Rows are points. Each copy is the shape, with its points in the same order, turned, moved and blurred by noise. Some copies are also mirrored. Which?

Shape:
[[ 0.1  0.9 -0.1]
 [ 7.3 -1.3 -0.6]
 [10.8  0.8 -0.1]
 [-0.2  1.2 -2.6]
 [ 0.4 -1.3 -0.9]
 [ 2.8  0.0 -5.3]
 [ 1.0  1.2 -0.6]]
Copy 1:
[[ 0.8  0.8 -0.3]
 [ 2.8  3.0  6.6]
 [ 6.6  2.4  8.7]
 [ 1.5  2.7 -1.4]
 [-0.6  2.5  0.7]
 [ 3.2  5.9  0.8]
 [ 2.0  1.4  0.4]]
Copy 1 is: mirrored
Copy 2, 7 rows:
[[ 0.2  1.1 -0.5]
 [ 6.4  0.3 -5.4]
 [ 8.9  3.7 -6.3]
 [-1.9  1.2 -2.2]
 [-0.2 -0.1 -1.6]
 [-0.5  0.8 -7.1]
 [ 0.3  1.3 -0.8]]
Copy 2 is: only turned
Copy 3 (7 x 3):
[[-1.3  1.2 -0.9]
 [ 5.2 -1.3 -3.8]
 [ 5.8 -2.8 -7.6]
 [-0.9  3.6 -1.0]
 [ 0.6  1.5  0.5]
 [ 3.0  4.8 -2.5]
 [-0.8  1.4 -1.7]]
Copy 3 is: mirrored
Copy 4, 7 rows:
[[ 0.2  0.1 -0.2]
 [ 1.9  2.7  7.2]
 [ 5.2  4.2  9.3]
 [ 0.4  2.9 -1.4]
 [-0.5  2.0  0.8]
 [ 0.0  5.6  1.5]
 [ 1.0  1.9  0.6]]
Copy 4 is: mirrored

Shape:
[[ 6.9 -2.7  2.1  2.0 -0.5 -0.6]
 [-3.1 -0.3  1.1  0.9  1.6  1.3]
 [-4.1 -2.5 -0.5 -3.7  2.5 -5.0]
 [ 3.5  4.8  0.7  0.4  0.2 -3.6]
 [-2.2 -2.6  2.2 -1.4  1.4 -3.0]
 [-4.5 -2.4  1.0  1.4  2.6 -1.5]
 [-1.6 -1.6 -2.8  2.0  1.0 -5.1]
 [-2.8  0.9  3.1 -0.3  2.1  4.9]
 [-4.8 -0.2  3.1 -0.2  0.2 -5.0]
 [-5.3 -1.6 -0.8  1.1 -4.1 -3.1]
 [-1.9  0.8 -5.1 -9.5  2.6 11.3]]
Copy 1 (11 x 6):
[[ -0.7  -3.2  -2.5  -3.1  -5.1   2.6]
 [ -2.6  -1.7   1.9   2.2   1.7  -0.8]
 [ -1.0  -2.0   5.2  -3.3   1.9  -5.7]
 [ -0.1   1.7  -5.0  -2.2  -0.6  -3.3]
 [ -0.3  -1.4   4.2  -1.5  -0.4  -2.5]
 [ -0.5  -3.4   3.9   1.9   1.5  -2.8]
 [ -0.6  -5.0   0.5  -0.8  -0.4  -6.4]
 [ -3.7   0.4   1.8   2.9   3.1   2.6]
 [  0.8   0.7   4.2   1.0  -0.6  -5.5]
 [ -4.3  -1.7   3.4   2.4  -2.6  -6.9]
 [-13.8  -0.5   2.0  -3.6   9.4   4.2]]
Copy 1 is: only turned
Copy 2, 11 rows:
[[ 7.2 -3.7 -1.8 -1.7 -1.8 -1.1]
 [-1.2 -2.1 -1.2  1.0  2.3  1.9]
 [-4.7 -0.1 -3.1 -2.2  1.8 -4.1]
 [ 5.4  4.2 -3.1  1.5  0.3 -0.5]
 [-1.7 -1.1 -1.2 -1.3  2.1 -3.1]
 [-2.7 -3.4 -2.8  0.7  3.9 -0.3]
 [-0.4 -1.4 -5.4  2.3  1.3 -4.1]
 [-1.6 -2.1  1.6  0.0  1.7  5.1]
 [-2.2  0.5 -0.2  0.5  5.2 -3.5]
 [-2.6 -1.8  0.5  5.2  1.6 -4.6]
 [-7.8  0.0  0.5 -1.4 -9.4 10.2]]
Copy 2 is: only turned
Copy 3, 11 rows:
[[ 3.6 -3.2  0.5  4.1 -4.6 -0.1]
 [-2.8 -0.6  1.3 -1.8  1.6 -1.1]
 [ 1.0 -3.9 -2.6 -4.5  5.2 -1.1]
 [ 5.6  1.8  3.5  1.2  1.2 -1.8]
 [ 0.9 -3.6 -0.2 -3.6  1.1 -0.8]
 [-2.8 -3.3  0.4 -3.0  1.9 -3.9]
 [ 2.2 -1.3 -2.3 -1.4  2.2 -5.9]
 [-4.9 -1.1  3.6 -0.7  1.0  1.4]
 [ 1.1 -2.1  0.9 -6.6  2.0 -2.4]
 [-0.8  1.5 -2.9 -6.0  0.1 -3.5]
 [-8.3  1.8 -3.4  4.2  6.3 10.1]]
Copy 3 is: only turned
Copy 4:
[[  4.7  -3.0   0.7   4.5   2.0  -1.5]
 [ -4.0   0.2   3.8   0.5   0.3   0.8]
 [ -4.9  -4.4  -1.3  -3.3  -2.2   1.8]
 [  3.3  -0.4   0.1   1.1   0.3   6.3]
 [ -3.2  -4.0   1.4   0.0  -2.3   0.9]
 [ -6.0  -2.9   2.7   0.2   0.4   1.0]
 [ -4.1  -2.9  -2.6   1.1   2.2   3.4]
 [ -2.3   2.1   7.1  -0.5  -0.5  -0.4]
 [ -5.1  -3.7   1.5   1.1  -3.7   4.6]
 [ -6.5   0.0  -2.2   3.3  -2.7   1.9]
 [ -0.9   8.7   3.2 -10.4   0.1  -6.3]]
Copy 4 is: mirrored

Shape, 11 rows:
[[-1.8 -4.7 -2.3  2.9 -1.1 -2.1 -3.0 -5.6]
 [-4.7 -1.2 -0.6  6.0  0.8 -4.5 -0.5 -5.8]
 [-0.4 -0.8  0.5  4.2  0.7  5.1 -1.6  0.2]
 [-1.4 -0.1 -2.2 -3.7  4.8  4.2  0.6  3.0]
 [-0.8 -1.1  0.7  1.3 -3.0  2.9 -0.4  5.8]
 [ 1.1  1.4  1.3  1.2  2.1 -7.3 -6.3 -4.7]
 [ 1.9 -1.8 -3.9  3.2 -0.8  0.3  0.5  0.8]
 [ 2.7  3.5  2.1 -6.0  7.2 -1.7  4.1  1.9]
 [ 2.0  4.8  0.3 -5.0  1.6  4.1  3.2 -0.1]
 [-1.0  5.9 -3.8 -4.1  4.0  2.2  2.0  3.6]
 [ 2.0  0.9 -3.1  1.9  2.7  7.0  1.9  5.8]]
Copy 1 (11 x 8):
[[-2.6 -5.6  0.2  3.6 -1.3  1.0 -5.7 -0.2]
 [-6.6 -5.2 -1.1  6.1 -0.8  1.4 -1.3  0.7]
 [ 0.0  0.0  3.6  1.6  1.0  5.3 -2.5  5.0]
 [ 1.5 -2.7  4.8 -5.4  3.8  1.5  1.8  4.3]
 [ 1.8  2.2  1.4 -1.5 -2.0  0.9 -1.7  7.8]
 [-0.4 -2.0 -1.4  7.3  3.4 -3.3 -1.2 -3.6]
 [ 1.3 -1.7  3.1  0.6 -4.3  2.1 -1.0  1.8]
 [ 4.1 -2.1 -1.2 -4.1  5.2  0.8  8.3  0.1]
 [ 1.2  2.5  1.2 -6.1  3.3  4.2  3.1 -0.1]
 [-0.5  0.9  5.3 -6.0  2.6  0.0  5.8  1.5]
 [ 3.5  0.9  7.6 -2.8 -1.2  4.9  2.3  6.0]]
Copy 1 is: mirrored
Copy 2 (11 x 8):
[[  2.3  -4.6  -8.6   2.6  -3.2   2.5   0.8   0.1]
 [ -1.4  -6.2  -8.2   4.2  -2.4   2.1  -2.2  -3.7]
 [  1.8  -1.0  -0.7   4.9   1.2   4.2   2.6   0.4]
 [ -2.6   2.8   2.0   0.9  -0.2   1.7   3.1   3.7]
 [  4.5  -0.7   3.6   3.6  -0.5   2.3  -2.3   1.2]
 [  1.4  -4.2 -10.5   1.3   2.9  -4.8  -1.3  -0.7]
 [  2.3  -6.4  -0.5   0.6   0.5   4.4   0.8   1.8]
 [ -6.0   1.1   2.4  -5.0   2.2  -4.3   2.0  -1.6]
 [ -1.5   3.8   1.9  -3.8   4.1   3.0   2.5  -1.2]
 [ -5.2   2.0   2.2  -2.6   3.3   2.9  -0.6   3.1]
 [  0.1  -1.4   6.0   2.0   2.5   5.6   3.5   4.3]]
Copy 2 is: mirrored

Shape:
[[  1.3   2.1 -13.7   0.8   1.0   6.0  -1.5   4.0   4.2]
 [ -2.4   5.6   3.5   3.9   1.3   3.3  -2.1   2.8  -0.8]
 [  2.0   1.7  -3.3   1.0   2.2   0.6   1.7   2.6   4.7]
 [ -0.1   1.6   1.6   3.6   1.1   0.0   1.5  -3.6  -3.3]
 [  0.5   4.9  -0.6   0.0   1.0  -1.1  -2.9  -4.8  -1.0]
 [ -0.6   2.0   2.9  -7.7   0.6   3.0   7.9   1.7  -0.6]
 [  0.3   3.3   3.6  -0.6   2.7   1.2   4.0   1.2  -1.8]
 [  1.0  -1.4   4.8   1.4   2.4   2.9  -3.8  -2.0  -1.8]
 [  2.3   2.7   4.0   1.4   1.8   2.8  -3.7   4.2  -2.0]
 [ -0.9  -7.6  -1.7  -2.8  -3.7   0.7  -3.7   4.7   1.7]
 [  4.1  -2.3   4.9   2.0  -5.5   0.9   0.2  -2.9   0.2]
 [  2.8   4.6  -1.4   2.8   1.6   1.0   0.1   3.2  -2.6]]
Copy 1, 12 rows:
[[12.1 -5.7 -5.1 -2.0 -3.0  1.9 -5.8 -4.6 -4.9]
 [ 4.8  2.4  6.4  3.6 -1.4 -2.1  0.4  0.7 -2.7]
 [ 6.3 -2.1 -2.3  0.5 -1.4 -2.5  1.3 -4.4 -0.1]
 [-0.3  0.5  0.2  4.5 -1.7  1.6  4.0  2.0 -1.9]
 [ 0.8  3.0 -0.9  2.5 -4.5  0.4  3.2 -1.7 -6.6]
 [ 0.1  4.6  0.4 -3.0 -3.9  2.0 -0.4 -3.2  8.0]
 [ 1.4  2.5  2.7 -0.2 -1.8  0.3  3.2 -0.1  2.5]
 [-2.0  1.0  3.9  4.0  2.6  1.4  1.6 -2.7 -4.0]
 [ 1.3  0.8  6.1 -0.2  1.5 -2.4  0.1 -1.3 -3.5]
 [-1.0 -0.6 -4.0  2.1  4.3 -3.2 -8.2 -4.5 -0.8]
 [-5.9 -3.0  1.1  5.5 -2.3 -2.3  0.4 -2.5 -0.2]
 [ 4.0 -1.4  2.0 -1.8 -1.6 -1.5  1.4  1.6 -3.0]]
Copy 1 is: only turned
Copy 2:
[[  1.4 -10.5  -4.6   1.3   2.0   7.4  -2.4  -4.9   1.9]
 [  1.7   3.0   5.2   3.1   4.8   5.6  -3.5   3.5  -1.3]
 [  3.5   0.0  -0.5   0.1  -0.3   4.8  -1.6  -4.3  -1.4]
 [ -0.2   2.6   3.7   4.6   0.5  -1.8  -0.7   1.3  -2.9]
 [  2.0   0.7   5.3   5.5  -1.5   0.9   1.1   0.9   2.7]
 [ -2.5   3.1   6.1   0.1  -0.7   7.5   5.8  -4.5  -7.6]
 [  1.6   3.7   5.3   1.9   1.3   3.6   1.6  -0.2  -5.6]
 [ -0.6   1.5   7.1  -0.7  -1.5   0.2  -3.8   3.9  -1.5]
 [  2.9   1.5   5.1   0.1   0.0   5.9  -3.3   5.5  -2.9]
 [ -5.8   0.4  -2.7  -5.4  -4.8   5.5  -1.6   1.7   0.6]
 [ -3.3   5.2   3.3   3.6  -6.7   1.2  -4.3   0.9  -3.6]
 [  4.2  -0.7   0.7   4.0   1.0   4.3  -0.8   2.3  -3.5]]
Copy 2 is: mirrored
Copy 3, 12 rows:
[[ 5.7  6.0 -7.7 -3.1  1.8 -6.4 -8.0 -1.6  6.8]
 [ 1.9  2.3 -2.2 -1.6  7.7  1.2 -0.7  5.5 -3.8]
 [ 1.8  2.6 -4.8 -2.0  1.5 -4.1  1.1 -0.8  1.6]
 [-2.4  0.5 -3.0  1.4  2.7  2.6 -1.5 -0.4 -4.9]
 [-0.5  0.3 -0.2  0.6  6.8  0.1 -2.8 -4.1 -3.2]
 [ 7.1 -3.3 -3.1 -6.5 -2.9  1.1  2.3 -1.8 -6.3]
 [ 2.9 -1.4 -4.5 -1.8  2.3  1.2  2.2  0.9 -6.0]
 [ 0.7 -0.2 -1.6  1.5  5.2  7.0  0.8  0.6  0.0]
 [ 4.9  0.2 -2.7  2.4  6.5  2.5  1.5  3.8 -1.1]
 [ 4.0 -2.4  2.1  0.1 -3.0  1.1 -2.0  3.2  7.6]
 [ 0.6  3.3  3.2  3.9 -1.5  4.5  2.0 -0.5 -2.0]
 [ 3.4  1.6 -5.5  2.6  4.4 -2.2 -1.4  1.7 -3.1]]
Copy 3 is: only turned
Copy 4:
[[-2.2 -0.3 -1.7  7.9 -4.3 -8.1 -4.4 -9.8 -3.4]
 [-3.0  1.6  1.1  5.4 -2.4  5.2 -3.0  2.1  1.5]
 [-2.3 -1.6  0.8  3.9  1.6 -3.5 -3.5 -4.0  3.0]
 [ 0.4  2.3  1.8 -0.7 -3.2  1.2  1.5  1.3  3.5]
 [ 0.3  2.3  2.3 -2.3 -4.1  1.9 -3.9 -2.2  2.7]
 [-4.0 -4.6 -8.4 -1.0  1.2  2.0 -0.2 -1.9  7.3]
 [-2.9  1.2 -2.1  1.3  1.2  2.6 -0.4  0.7  5.6]
 [ 1.0  1.4  2.4  0.2  0.5  6.7  1.4 -1.8  0.0]
 [-0.8  3.1 -0.8  4.2  2.2  6.0 -3.1  0.1 -0.3]
 [ 1.4 -6.5 -1.8  0.2  4.1 -0.6 -1.5 -2.2 -7.6]
 [ 8.1 -2.7  0.9 -0.3  1.1  2.8 -0.3  1.1  2.5]
 [-1.0  4.5 -1.3  4.5 -0.3 -0.9 -3.0 -0.1  2.1]]
Copy 4 is: only turned
